Each row of a before or after table is a point. One or more steps were done to the points. Then noise was added and the rows were shuffled. The steps act on columns, c1 being the first. What was done? A step turns or swaps two columns, mirrors them in a line or flattens them onto one, adds a multiple of one to another, or multiplies or shifts one. Angles are multiples of 10 degrees, from the lower column toward the higher: turns from -170 to 170, lines from 10 to 170 but not 90. Use the fewest steps. Two steps may share a column if one is a turn and the other turns, adds or multiplies; they go together, in the order done. Otherwise the lowest column goes first.

Before, 11 rows:
[[ 0.3  1.9  3.6]
 [-0.7  2.4  8.7]
 [-1.1  0.5  9.1]
 [-3.1 -2.5  1.8]
 [-6.4  1.9  1.8]
 [ 2.9 -1.4 -2.6]
 [ 0.0  1.6 -3.8]
 [ 0.2  1.5  5.3]
 [-1.3  2.1 -0.9]
 [ 1.4  6.7  3.2]
 [ 0.1  2.4 -3.3]]
After:
[[ 0.8  2.2 -3.3]
 [ 0.0 -4.5 -1.2]
 [ 4.0 -1.0  2.3]
 [-1.2  7.7 -4.9]
 [-7.9  0.4 -3.0]
 [ 1.8 -0.6 -8.1]
 [-0.2  6.5 -5.9]
 [ 0.6 -3.8  0.8]
 [-4.1  3.0  1.1]
 [ 0.0  4.1 -3.4]
 [-1.6 -1.0 -0.9]]
Steps: multiply c1 by 1.3; turn c2 and c3 by -120 degrees

Before, 8 rows:
[[-1.3 -3.1 -0.2 -3.8  7.9  4.0 -0.3 -1.7]
 [-2.8  0.6  0.8 -5.4  3.8  0.4  0.7 -3.1]
 [ 2.1  2.0 -4.3 -0.9 -7.0  5.4 -3.2  1.0]
 [-1.4  2.9 -1.3  2.3 -8.4  8.6 -1.0 -0.7]
 [-2.9 -4.6  1.3 -6.4  2.0  3.1 -0.3  0.9]
 [ 1.9  2.2  1.3  0.5 -3.2  4.9  0.9  2.6]
 [ 1.5 -3.9 -0.3 -0.1  0.8  2.0  7.3 -2.6]
 [ 3.3 -5.8  4.1  0.8  0.9  0.9  2.7 -4.2]]
After:
[[  2.4  -9.4   3.3  -6.4   5.1   2.9   1.4   1.8]
 [ -2.7  -2.9   3.3   0.6  -3.3   3.7   3.2   1.9]
 [  3.7  -4.2   2.8  -5.5   6.5   0.0   0.7  -1.9]
 [  1.8  -8.2   1.7  -3.7   9.9   3.6   1.9  -1.0]
 [ -0.5  -8.9   1.6   0.1   1.1  -2.0   7.3  -3.1]
 [ -1.7 -10.8   6.1   0.9   0.4  -0.6   2.9  -5.0]
 [  1.6  -2.1   0.7   2.3  -9.6   7.9   3.4  -0.2]
 [ -2.5  -3.2  -2.3  -0.9  -6.4   6.4   0.0   0.3]]
Steps: mirror c1 and c8 in the line at 100 degrees; shift c2 by -5.0; shift c3 by 2.0; add -0.5 times c4 to c5; turn c6 and c7 by 30 degrees

Before (11 x 12):
[[ -1.4   2.1   1.9   2.6  -3.5  -3.1   0.0  -2.7  -0.8   4.5  -1.4   0.5]
 [ -2.9   6.9  -0.1  -7.8  -1.0   1.8   2.4  -0.5   9.5  -1.7  -0.6  -0.8]
 [  5.3   3.3   1.2   2.7  -0.9   3.6   0.7  -0.4  -1.7   3.4   6.2  -2.9]
 [  1.2   1.1   2.1   0.8  -9.9  -3.3   0.1   1.4   0.4   0.1  -2.7   0.0]
 [ -1.9   0.8   2.0  -6.4  -0.9   0.0   3.6  -2.0  -1.6  -8.6   6.4  -2.6]
 [ -1.3   2.2   3.1   0.8  -0.4  -3.7  -1.6   2.1   1.3   0.8   4.2  -3.2]
 [ -3.4   0.3   2.1   2.0  -2.3   2.9   0.2   1.4   1.3   3.2   5.8  -0.9]
 [ -0.9  -0.6  -2.6   3.1  -3.3  -2.0  -2.9  -1.2  -0.5   0.9   7.0  -1.8]
 [  1.0   1.3   0.6   1.5  -5.2  -1.0   0.0   1.2  -0.9  -2.9 -15.3  -4.1]
 [ -0.1  -0.6   0.0  -5.4  -1.5  -0.9   3.2   0.8   5.9   2.3   1.5  -0.1]
 [ -1.6   2.6  -1.6   3.0  -0.8  -2.1   6.2   1.2   0.2  -3.6   6.9  -3.8]]
After (11 x 12):
[[ -1.9  -1.7  -6.6   0.0  -2.3  -3.1  -3.8   2.3  -1.6   4.8   0.5  -0.8]
 [ -1.8   1.2  -6.5   0.9  -1.6   3.4  -1.6  -4.1  -1.0   3.2  -4.1  -3.6]
 [ -0.5   5.0   1.8   4.9  -3.9  -0.6   1.8  -1.0  -3.1   2.3  -0.8  -0.8]
 [  1.5   0.0   6.3  -5.1   0.5  -1.9  -6.1  -3.9   1.5   1.2  -5.9  -2.5]
 [  1.3  -0.6  -9.0   2.7   1.1  -3.4  -1.0  -3.7  -2.2   1.7  -2.5  -3.3]
 [  2.3  -1.8   3.9  -3.8  -4.9  -2.2   4.3  -4.9  -1.8  -3.0  -4.8  -3.3]
 [  0.9  -1.4  -2.8   7.4  -3.3  -0.1   2.1  -3.4   0.7  -8.9  -5.3  -3.1]
 [  0.9  -0.2  -6.0   1.2  -6.5  -3.4  -9.3   1.6  -1.2   0.8   2.1   1.1]
 [  3.5  -1.3  -1.7  -1.0  -3.1  -1.5  -5.0  10.1  -0.2  -3.1  12.1  -1.6]
 [  5.1  -4.0  -4.6  -2.0  -1.3   3.2   0.3  -3.9  -1.5   3.4  -4.5   2.1]
 [ -1.3   2.9   2.8   6.8  -3.0   1.4   0.7   0.7 -11.2  -1.7  -0.3  -1.9]]
Steps: turn c1 and c12 by 50 degrees; turn c2 and c9 by -130 degrees; multiply c3 by 3; turn c3 and c4 by 160 degrees; turn c5 and c7 by 50 degrees; multiply c7 by 1.3; multiply c8 by 0.4; turn c8 and c11 by 140 degrees

Before (9 x 20):
[[ 1.1  0.7  8.2 -3.5 -0.2  0.6 -1.5 -2.2  1.0 -4.9  7.0  3.4 -3.1 -4.9
   0.9  0.4 -3.7  1.2 -1.6 -2.4]
 [-3.8  1.0 -4.0  1.9  1.4 -0.2 -4.8  2.9 -2.1  2.5 -5.0  0.5  2.4 -4.2
   0.8  7.5  2.5 -2.4  0.6 -1.6]
 [ 5.2 -1.2 -3.2  3.6  5.5 -1.7 -4.8 -7.7  3.3  6.9 -2.4  7.4 -0.1  7.0
   4.0  5.3  4.4 -4.5 -6.7 -5.8]
 [-1.7 -1.9 -2.0  5.3  3.9 -0.5 -3.9  2.7 -6.6 -1.2 -0.9 -2.6  6.8 -2.8
  -0.2  3.4 -0.4 -1.4 -1.2  1.9]
 [-0.1  2.7  2.9 -3.8 -1.8  2.7  2.1 -4.6  0.8 -7.9  5.5  0.2  4.1 -3.1
   2.3  0.4 -3.2  3.1 -1.0  1.5]
 [-4.8 -0.8  0.5  4.3 -3.3  1.5 -2.3 -0.9 -3.9 -1.4  0.3  1.0  0.8 -2.6
  -1.6  6.2 -2.9 -0.1 -1.4  1.6]
 [ 2.7  0.1  7.1 -3.6 -2.0  4.6  2.5 -3.5  0.8 -4.4  2.8 -0.8 -4.7 -1.4
  -2.7 -1.7 -2.3  3.4  2.7 -2.0]
 [ 1.6 -3.2  4.4 -2.0 -2.2  1.1 -1.5 -4.3  5.7 -5.7  2.0  5.6 -4.3 -3.7
  -6.1 -2.2  0.9  4.9  1.2 -3.1]
 [ 0.3  1.5  1.4 -2.8  0.5  6.8 -1.8 -2.5 -3.0 -4.9  7.0  1.9  0.4 -5.3
  -3.5  1.4 -3.4  3.3  2.2  1.3]]
After:
[[ -1.1   0.8  -2.7   2.2   1.3   4.3  -4.8   3.6  -0.5   2.7  -5.2   0.4
    2.6  -0.6   0.7   0.1   3.0  -4.9   0.7   1.6]
 [  0.5  -3.1   0.7  -1.9  -1.8  -4.6  -1.4   1.7   2.0  -6.5   1.5   6.0
   -4.1  -3.7  -5.6  -1.5   1.2   9.8   1.2  -5.1]
 [  0.1   0.5   3.5  -4.3   0.5  -4.6  -1.4  -4.9   0.8  -5.0   7.3   3.3
   -2.7  -4.3   1.2  -2.2  -4.2   1.5  -1.8  -7.1]
 [  2.2  -1.1  -4.9   3.3   5.5  -4.7  -5.0  10.8  -0.8   6.5  -2.8   7.6
   -0.2   7.9   4.3   2.4   4.0  -9.1  -7.1  -2.5]
 [ -0.3  -1.5  -0.5   5.0   5.0   2.4  -3.9  -0.4   0.3   0.5  -0.9  -1.9
    6.8  -1.6  -0.3  -0.5  -0.1  -2.9  -1.0   2.9]
 [ -0.2   2.1   2.3  -3.6  -1.8  -6.8   2.2  -5.3   1.0  -7.8   5.2   0.2
    4.3  -2.1   2.5  -1.3  -3.1   6.1  -1.0  -0.7]
 [ -0.6   1.2   1.9  -3.0   0.7  -6.5  -1.9 -10.3   0.9  -3.9   7.0   1.7
    0.2  -4.4  -3.6  -1.4  -2.9   6.9   1.9   0.4]
 [ -2.0  -0.8   0.6   4.2  -3.7  -2.1  -2.4  -5.7  -0.5  -0.7   0.0   0.4
    1.2  -0.6  -1.1   0.0  -2.6  -0.1  -1.2   0.8]
 [  1.6   0.2   2.5  -4.0  -2.1  -5.7   2.3  -6.3   0.9  -4.6   2.9  -1.4
   -4.6  -1.5  -2.0  -0.7  -2.1   7.3   2.8  -6.3]]
Steps: multiply c1 by 0.4; turn c3 and c20 by -40 degrees; multiply c3 by 0.7; add -1.5 times c17 to c6; turn c6 and c8 by -110 degrees; flatten c9 and c10 onto the line at 100 degrees; flatten c14 and c16 onto the line at 20 degrees; multiply c18 by 2
